Each row of a before or after table is a point. The points were changed in one or more steps. Then noise was added and the rows were shuffled. The steps act on columns, c1 being the first. Write out the steps. A step turns or swaps two columns, mirrors them in a line or flattens them onto one, adds a multiple of one to another, or multiplies or shifts one. Angles are multiples of 10 degrees, from the lower column toward the higher: turns from -170 to 170, lines from 10 to 170 but not 90. Use the fewest steps. Two steps may share a column if one is a turn and the other turns, adds or multiplies; they go together, in the order done. Otherwise the lowest column goes first.

Before:
[[ 0.25 -0.12]
 [ 0.31 -0.03]
 [ 0.00 -0.07]
 [-0.41  0.00]
 [ 0.37  0.01]
 [ 0.39 -0.02]
 [-0.02  0.38]
 [ 0.03 -0.06]
 [-0.13  0.10]
 [ 0.15 -0.12]
 [-0.05 -0.14]
 [ 0.22  0.28]
 [-0.01  0.20]]
After (13 x 2):
[[ 0.15 -0.35]
 [ 0.00 -0.07]
 [ 0.03 -0.10]
 [ 0.22 -0.05]
 [ 0.37 -0.55]
 [-0.02  0.42]
 [ 0.32 -0.50]
 [-0.40  0.60]
 [-0.06 -0.06]
 [-0.01  0.22]
 [-0.12  0.30]
 [ 0.25 -0.50]
 [ 0.38 -0.60]]
Steps: add -1.5 times c1 to c2

Before (8 x 6):
[[ 0.32  0.09 -0.18  0.39  0.27  0.17]
 [ 0.04  0.00  0.13  0.35 -0.09 -0.29]
 [-0.18 -0.37  0.22  0.15 -0.16 -0.34]
 [ 0.22  0.20 -0.04  0.07 -0.12  0.25]
 [ 0.16 -0.59 -0.56 -0.34 -0.66 -0.54]
 [ 0.30 -0.01  0.07  0.27  0.33  0.48]
 [-0.18  0.02 -0.21 -0.11  0.05 -0.26]
 [ 0.27 -0.19  0.29  0.01  0.02 -0.40]]
After (8 x 6):
[[ 0.30 -0.01 -0.19  0.17 -0.54 -0.25]
 [ 0.14 -0.02  0.00 -0.69  0.64  0.55]
 [ 0.34  0.00 -0.42  0.02 -0.20 -0.23]
 [ 0.25  0.00 -0.04 -0.02 -0.20  0.16]
 [-0.19  0.04 -0.04 -0.25  0.24 -0.10]
 [-0.20  0.00 -0.07  0.24  0.39  0.08]
 [ 0.27  0.01  0.14  0.29  0.40 -0.09]
 [ 0.05  0.01 -0.25  0.30  0.29  0.02]]
Steps: multiply c2 by 0; turn c3 and c4 by 60 degrees; mirror c5 and c6 in the line at 130 degrees

Before (8 x 11):
[[ 0.11 -0.03  0.43  0.26  0.26 -0.02 -0.07 -0.34 -0.72 -0.11  0.11]
 [-0.12  0.02  0.17  0.11  0.16 -0.18 -0.03  0.09 -0.28 -0.29 -0.28]
 [-0.15  0.06 -0.23 -0.17 -0.34  0.28  0.14  0.05 -0.72 -0.28  0.36]
 [ 0.17  0.25 -0.08  0.60 -0.08  0.23  0.15  0.24  0.07 -0.33 -0.29]
 [-0.36  0.07 -0.19  0.50 -0.11 -0.51  0.25 -0.09 -0.04  0.36 -0.02]
 [ 0.10 -0.33  0.39  0.11 -0.25  0.01  0.20 -0.15  0.00 -0.02 -0.13]
 [ 0.02  0.26  0.40 -0.18 -0.52  0.01 -0.33 -0.06  0.07 -0.06  0.22]
 [-0.23 -0.09  0.02 -0.01  0.14 -0.51  0.37 -0.41 -0.31  0.16  0.57]]
After, 8 rows:
[[-0.15 -0.09 -0.18  0.52 -0.42 -0.34  0.23  0.36  0.01  0.39 -0.02]
 [ 0.06 -0.17  0.21  0.11 -0.12 -0.16 -0.06  0.15 -0.20 -0.27 -0.28]
 [-0.32 -0.44  0.44  0.28  0.19 -0.24 -0.09 -0.17 -0.50 -0.09  0.09]
 [-0.44 -0.17  0.04 -0.03 -0.03 -0.65  0.38  0.18 -0.24  0.19  0.54]
 [ 0.28 -0.15 -0.10  0.62 -0.03  0.33  0.16 -0.14  0.21 -0.29 -0.29]
 [-0.06 -0.10  0.39 -0.18 -0.32  0.28 -0.32 -0.03  0.24 -0.06  0.25]
 [ 0.02 -0.51 -0.22 -0.14  0.04  0.33  0.16  0.15 -0.52 -0.28  0.39]
 [-0.12  0.26  0.40  0.12 -0.22  0.25  0.25 -0.12 -0.23  0.00 -0.14]]
Steps: turn c1 and c8 by -80 degrees; mirror c2 and c9 in the line at 70 degrees; add 0.5 times c11 to c5; turn c5 and c6 by -40 degrees

Before, 12 rows:
[[-0.41 -0.21  0.31 -0.19  0.01  0.33 -0.20 -0.03  0.01  0.17  0.03 -0.26
  -0.04 -0.05 -0.42 -0.28  0.01 -0.37  0.31 -0.08]
 [-0.02  0.10  0.36 -0.34  0.04  0.76 -0.53  0.13  0.38  0.30  0.10 -0.17
   0.21 -0.10 -0.45  0.08  0.05 -0.26  0.01 -0.06]
 [-0.20 -0.09 -0.14 -0.22  0.33  0.34 -0.38  0.06  0.29  0.05 -0.11 -0.43
   0.43 -0.18 -0.31  0.03 -0.07 -0.39 -0.13 -0.17]
 [ 0.03  0.08 -0.02  0.14 -0.12 -0.20  0.55  0.16  0.27  0.54  0.08  0.27
   0.34 -0.20  0.26  0.08  0.59  0.14 -0.31 -0.08]
 [-0.06  0.07 -0.06 -0.55  0.33  0.57 -0.26 -0.11  0.32 -0.13  0.01 -0.22
   0.46 -0.08 -0.31 -0.19 -0.01  0.10  0.21  0.23]
 [ 0.14  0.11  0.35  0.10 -0.25 -0.03  0.57  0.24  0.28  0.19 -0.34  0.40
   0.31 -0.18  0.47  0.03  0.03 -0.09 -0.31 -0.07]
 [-0.05 -0.27  0.39 -0.20 -0.66 -0.01 -0.47  0.12 -0.05 -0.21 -0.17 -0.26
  -0.13 -0.14 -0.24  0.29  0.25 -0.21  0.07  0.08]
 [ 0.34  0.09 -0.12  0.02 -0.44  0.03  0.57  0.32 -0.19  0.46 -0.16  0.35
   0.47  0.19  0.34  0.09  0.23 -0.05 -0.26 -0.18]
 [ 0.04  0.05  0.13 -0.43  0.14  0.29 -0.28 -0.26  0.31  0.04  0.03  0.02
   0.33 -0.10 -0.21  0.02  0.27 -0.59  0.27 -0.19]
 [ 0.12 -0.25  0.37 -0.19  0.32  0.29 -0.35 -0.07  0.18  0.27 -0.25 -0.29
   0.38 -0.05 -0.27  0.04  0.13 -0.03  0.32 -0.23]
 [ 0.21 -0.13  0.07  0.07 -0.46  0.17 -0.31  0.34  0.11 -0.29 -0.21 -0.22
  -0.60 -0.22 -0.35  0.13  0.15 -0.20  0.37 -0.24]
 [ 0.19  0.12  0.23 -0.33  0.11 -0.16  0.70  0.23  0.10  0.43 -0.04  0.09
   0.09  0.19  0.33  0.22  0.27 -0.06 -0.42 -0.15]]
After, 12 rows:
[[ 0.13  0.10  0.36  0.22 -0.25 -0.05  0.57  0.24  0.17  0.19  0.29  0.38
   0.30 -0.50 -0.20  0.03  0.02 -0.07  0.49 -0.07]
 [-0.06  0.09  0.38 -0.35  0.09  0.72 -0.55  0.11  0.27  0.29  0.01 -0.20
   0.21 -0.08  0.34  0.07  0.05 -0.25 -0.26 -0.05]
 [-0.19 -0.12 -0.13 -0.16  0.31  0.35 -0.38  0.06  0.21  0.04  0.18 -0.42
   0.43 -0.31  0.34  0.05 -0.10 -0.44 -0.11 -0.17]
 [ 0.03  0.02  0.11 -0.43  0.15  0.29 -0.26 -0.27  0.23  0.05  0.12  0.05
   0.32  0.19 -0.05  0.06  0.27 -0.58 -0.33 -0.19]
 [-0.08  0.07 -0.07 -0.54  0.35  0.57 -0.26 -0.09  0.22 -0.16  0.16 -0.22
   0.48  0.12  0.09 -0.19 -0.01  0.07 -0.38  0.23]
 [-0.05 -0.27  0.36 -0.12 -0.62 -0.03 -0.48  0.14 -0.02 -0.22  0.24 -0.25
  -0.15 -0.07  0.15  0.30  0.25 -0.22 -0.20  0.08]
 [ 0.10 -0.26  0.36 -0.07  0.34  0.32 -0.36 -0.09  0.13  0.26  0.33 -0.28
   0.34  0.28  0.03  0.04  0.12 -0.02 -0.44 -0.22]
 [ 0.33  0.11 -0.11  0.03 -0.39  0.02  0.59  0.32 -0.12  0.47  0.14  0.38
   0.44 -0.09 -0.08  0.07  0.21 -0.06  0.44 -0.20]
 [ 0.18  0.10  0.24 -0.31  0.09 -0.18  0.70  0.24  0.06  0.44  0.15  0.06
   0.10 -0.23  0.03  0.24  0.27 -0.07  0.53 -0.16]
 [-0.42 -0.23  0.31 -0.17  0.02  0.33 -0.19 -0.05  0.02  0.21  0.03 -0.28
  -0.03  0.26  0.12 -0.28  0.04 -0.34 -0.52 -0.09]
 [ 0.03  0.08 -0.03  0.09 -0.14 -0.18  0.54  0.17  0.18  0.51 -0.11  0.26
   0.33 -0.50  0.03  0.11  0.60  0.15  0.40 -0.09]
 [ 0.20 -0.11  0.11  0.12 -0.45  0.18 -0.28  0.34  0.08 -0.29  0.18 -0.25
  -0.62  0.12  0.01  0.10  0.13 -0.21 -0.50 -0.28]]
Steps: mirror c4 and c11 in the line at 170 degrees; multiply c9 by 0.7; add 1 times c19 to c14; turn c15 and c19 by 140 degrees
